Every row gives one point. A path goes straight from each point to the next, and from the last back to the first. The post is the endless flat space through its rows: a point in 2 columns, a line in 3, a plane in 4, and so on, so that a path can go around it. How many times does the path go around the post? Going back the other way cancels.

Post (1 x 2):
[[-14   4]]
Path, 8 rows:
[[-26  22]
 [-38  21]
 [-22  29]
 [-60  18]
 [-34 -45]
 [ 16 -50]
 [ 38  -1]
 [ -1  48]]
Times around: 1

Post (3 x 4):
[[ 29   2 -38  55]
 [  8  21  21  17]
 [ -2  40  29 -33]]
Path (15 x 4):
[[ 60  21  -8  38]
 [ 18  41  -6  -7]
 [  0  39 -13  35]
 [-39   4 -23  23]
 [-15 -19 -21  10]
 [ 50 -33 -17  20]
 [ 26 -19  -2  44]
 [ 10  -9 -19 -18]
 [ 31  -6 -11   5]
 [ 37  28 -13   5]
 [ 18  51 -16  11]
 [  2  33  18  46]
 [ -9  16   5  19]
 [  8  -7 -13   5]
 [ 30   7  -8  11]]
Times around: 2

Post:
[[-39  39 -21   8  29 -22   6 -28]
 [ 18  -7  46  47  13 -25   7  28]
 [-15  10  -9  23   6 -19  22  17]
 [ 28   3 -16  -1  28  28 -21 -55]
 [ 38   7  43 -30 -20  -5 -27  16]
 [ 18  47  -5  -3  57  45 -45  33]
 [-24 -25  13 -47  25 -19  22 -20]]
Path, 15 rows:
[[ -5  -5  -1 -40   8 -26  12  -7]
 [-16   1   6  -6  31 -12 -14  27]
 [  9  13 -18  17   8  29 -20  10]
 [-10  15   3  32  -6  -1 -11   5]
 [ -9  18  11  16  20 -28 -36 -22]
 [ 14 -28  -1 -11   1 -52  -7 -33]
 [ 22  26  32 -24  24 -22 -21  22]
 [  6   5 -25 -24  40  39  33  31]
 [ 12  47  33  -1 -17  24 -14  35]
 [-19  28  33  25   2   9 -34  -6]
 [-28 -31 -42   9  21  11 -13  -8]
 [  4 -16  -7  10  16  22  -1  19]
 [-48  59  17  48   9   5 -13 -35]
 [  3  52  24  20   1   5   3 -36]
 [-10 -35  -2 -38  60   3  33 -50]]
Times around: 0
